Each point is reached from the start by the listed moves, each made once or not at all, plus a little noise. Say if it took an odd or an even number of moves. Then give how often each move was made.

Moves:
(1): [ 3 52]
(2): [-69   8]
Start: [23  2]
Points:
[25 55] -> odd (1, 0)
[23  1] -> even (0, 0)

Moves:
(1): [ 38 -30 -21  12 -33  -5 -33 -19 -32   3 -26]
(2): [ 13  39 -18   7  23  52  -2  -1 -16 -29   4]
(3): [ 16   1  31 -52 -14 -46  -1   8  21  -2 -20]
(4): [  7  -1  40  20 -23   4  15  -7  11  -3  -4]
(5): [ 18  15  22   9  31  17  36  28 -39  -7  22]
(6): [ -1 -39   7 -29  39  19  11 -26  18 -12   5]
(7): [ -9  -6 -20 -20 -20  21  25  21   7 -15  10]
(8): [ 37   4   0 -13  30  12 -28  10  16  10   3]
Start: [ 30  35 -20 -25 -29  -3  21  15  15  -3  -8]
Points:
[115  22  53 -33 -66 -32  39  28 -24  -8 -36] -> even (1, 0, 1, 1, 1, 0, 0, 0)
[ 74  35 -81 -29 -58  67   7  15 -26 -48 -16] -> odd (1, 1, 0, 0, 0, 0, 1, 0)
[ 96   2   1 -90 -56  45  40 -12  24 -61 -39] -> even (1, 1, 1, 1, 0, 1, 1, 0)
[ 42  49 -15 -36 -20  36  81  67 -17 -25  21] -> even (0, 0, 0, 0, 1, 0, 1, 0)
[ 110   54   21 -105   75   51   35   30   19  -46    0] -> odd (0, 1, 1, 0, 1, 1, 0, 1)

Moves:
(1): [-11 -25   4   7 -22  28   6 -19  -9  -5 -19  -1  -8   3  12]
(2): [ -8   2   9  -2 -29  -1  12  14  29   6  23   0   1  -3   0]
(3): [-29 -24  13  44  -9  12   6  -6 -14   3  -9  31  -2 -20  27]
(4): [ -8  -4  -7  19   6   3  -1   6 -25  -4  44  18  -9  36   5]
(5): [ -7  12  27  19  -8 -31   5   9   4 -13   1  -9 -18  -2 -16]
(6): [-11   4  18   8 -18  12  14  19  -6 -35   6 -21   7   2  26]
(7): [  1   4  18 -15   0  10  28 -15  -8  33   8 -23   2 -17  35]
(8): [-10   2 -11   9 -39 -10 -30  20 -18  -3   6  -9  13  20 -31]
(9): [ -5 -23  -7  16  17  -5 -16  19 -11   1  22 -18   0 -14  11]
(10): [  4   4  -6  25 -23  25 -31  31  18  36 -25 -31  -3  11 -11]
(11): [ 12  12 -15  -9 -15  46  -8  -6  -4   4  31  -2  -8 -22  28]
(12): [ 11 -21 -14 -29  -3   8 -20  37  -1  38  17  25 -22  25 -14]
(13): [  9 -34  25  -7  -8  -7 -31  -8  29  36  24  13  -8   0  35]
(14): [-28  24  44 -15   8  26  -7   8  31   7  46  27  -6 -14 -19]
Start: [ -9  12 -12  15  11  27   4  -6 -28   7  -1   5  -5 -13 -11]
Points:
[-18  -2  64  62 -41  39 -11  35 -16  62  57 -49 -37  15  69] -> even (0, 0, 0, 1, 1, 1, 1, 0, 0, 1, 0, 0, 1, 0)
[-53 -30  21  77 -98  84 -39  28 -34  14 121  35  -9  -3  79] -> odd (0, 1, 1, 1, 0, 1, 0, 1, 0, 0, 1, 0, 1, 0)
[-70  19  48  42 -74  93 -36  75 -31   7  99  48 -39 -25 -10] -> odd (0, 0, 1, 0, 1, 1, 0, 1, 0, 0, 1, 1, 0, 1)

Moves:
(1): [ 13 -21  -2 -17  25  -1   8   4 -11 -13  11  10  -3   1   7   5  -8  -1
   2   3  -5  -1   5   3  -4  -9]
(2): [-10   5 -14  22   5  31 -16  -7   0   8 -17  10  -6 -14   9   5   2  19
   1  -1  18  -1  -3 -16  -7   5]
(3): [-15 -15  -8  24 -16  18 -10   0   2  -8  -6  15  13 -32  -4  -5   6 -18
 -16   9  -6   5  21   7  -2  15]
(4): [-20  27   5   8  19   9  -1   9  -3 -24  -9 -13  -3   5   4   5   5  23
  -4   6 -15 -20  23  17  11  -7]
(5): [-16   8  18  -3  16 -14 -15   4   4   4  -4  10  -1 -11  19  10   2  -6
   4 -14   1  -3  -7  -6   6   5]
(6): [ -6  10 -11   4   7   4  -9  -1  -4 -16 -13  14 -14  -5   4   1  -1 -14
   5   5  -5  14  -6  -6  16 -11]
(7): [ -7   3 -10   3   9   4  12  -2 -12  -1   9  10   8  -9 -13 -17 -12  14
  -6 -10 -11  12  12  11  13  13]
(8): [ -1  -4  15 -33 -13  15 -14  -3  30  -1 -11  28  -6   6  13  -5  12   5
  11   0   7 -11 -20  19  22 -22]
(9): [-11 -12   3   1 -10  11   0 -22   6   8  -2  -7 -12   7  13  -4   5  -1
 -10  11   6  19   9  -3   3   6]
(10): [ -2  -9   4  -3  14   6  -7   1   6   9   6   5   0   0 -15  -6 -17   8
  26   8   3   4  16   4  -7  -9]
(11): [  8  37 -12  -9  19  -7   6   2  25  -1  12  10  -5   3 -12   6   5 -25
 -38   2  -5   4  19 -18   1   2]
(12): [ -2 -11 -23  13  -6 -18   0 -15  11   4 -10  -2  20  14   5 -12 -24  26
  22   4  -5  11  18  15  16  12]
(13): [  4   2   0  -2  12   6  23  -6  -1   2 -11 -15  22  -6  -9   7  21 -11
  12  -1  -1  15   7  -8 -25   6]
(14): [  7   1   1  -9  -9   5 -13 -28   4 -15 -20   3  -1  23   2 -20 -17 -32
  -4 -18   3  18  12   2  -3  12]
(15): [-18  -3  13  -7  -3  -2   7  -8  -6   9 -16  17  26 -19   2   0   6  18
 -13   0  13   4  -4 -12 -18 -23]
(16): [  1   8 -14   8   1  -9  18 -10 -11   0  -1   2 -18  -6   6  -9 -14  12
   0   1  12   7   8  21  -7   5]
(17): [ 10   7  15   4  -4  -1 -11 -14 -19  -3   3  33 -10   2 -26  20  12  -4
  12   8 -17   4  13  -4  -6   8]
(18): [-11   2 -13 -13 -25   7 -15 -14  12   1  14   1 -15  -4   7   0   9 -13
   4 -11 -13   2  12  -7 -24  -8]
(19): [ -3   0  18  14  -9  17   7  -5 -11  10  23   5   6  18   7   1  -2 -12
  -1 -10  14  -2   1 -13 -16  -8]
(20): [ -6  10   0 -25 -10   8  13  -7  -8 -20   5 -12  16   0  -3  10 -28   3
   5  14   0   9  -9   8   7  11]
(21): [-15 -12  -3  10   6  -6   2  16   1   0  -1  18  -6  15 -19   5   0 -10
  -2  12  19   4   9  -3  -9   1]
(22): [  6   8 -11   2   5 -16  -2 -11   3 -15   8  13   6  15   0 -11  -3   9
   2   9 -11   3 -10  -2 -18   7]
(23): [  5   9  17  -4 -10  -1   9  24   3  -6   1 -11   3  17  -5  -4   1   2
 -13   8 -11  30  -7 -12 -15  14]
(24): [-12   7 -23 -20   4 -17  -4  23 -25  -5   6 -15  21  -4   8  -6  20  21
   5  15  23  -3  23  21   9  26]
Start: [-10  -2 -20  -2 -16   2  -3   9  -4   2  26  10  21   3 -11  37  -3  -6
  17  22  22 -11   2  -3  -6  -3]
Points:
[-12  51 -12 -45 -35  -2 -16 -43  75 -13  28  50  44  76  17   9   1 -62
  13  -9   2  57  26 -33 -61  14] -> even (0, 0, 0, 0, 1, 0, 0, 1, 0, 0, 1, 1, 1, 1, 0, 0, 0, 1, 1, 0, 0, 1, 1, 0)
[-23  48 -47  10  74  25  50 -35 -13 -37  59  44   5  26 -13  14 -21  -2
   5  49   2  41  89   3 -36  -8] -> odd (1, 0, 0, 1, 0, 1, 1, 0, 1, 1, 1, 0, 1, 0, 0, 1, 0, 0, 1, 0, 0, 1, 0, 0)
[-60  83 -26 -16  57  69 -16   5 -54 -79  24  66  67 -10 -34  51 -11 -37
   8  44   9  69 121 -12 -28  72] -> even (1, 1, 1, 1, 1, 1, 1, 0, 0, 1, 1, 0, 1, 1, 0, 0, 1, 0, 1, 1, 0, 0, 1, 1)
[-70  40 -36 -62  59   1   0  43   8 -57  28  88  33  29 -26   7  10  42
 -22  90  31  48  70  20  -2 -16] -> odd (1, 0, 0, 1, 0, 1, 1, 1, 1, 1, 1, 0, 0, 0, 1, 0, 0, 0, 0, 0, 1, 1, 1, 1)
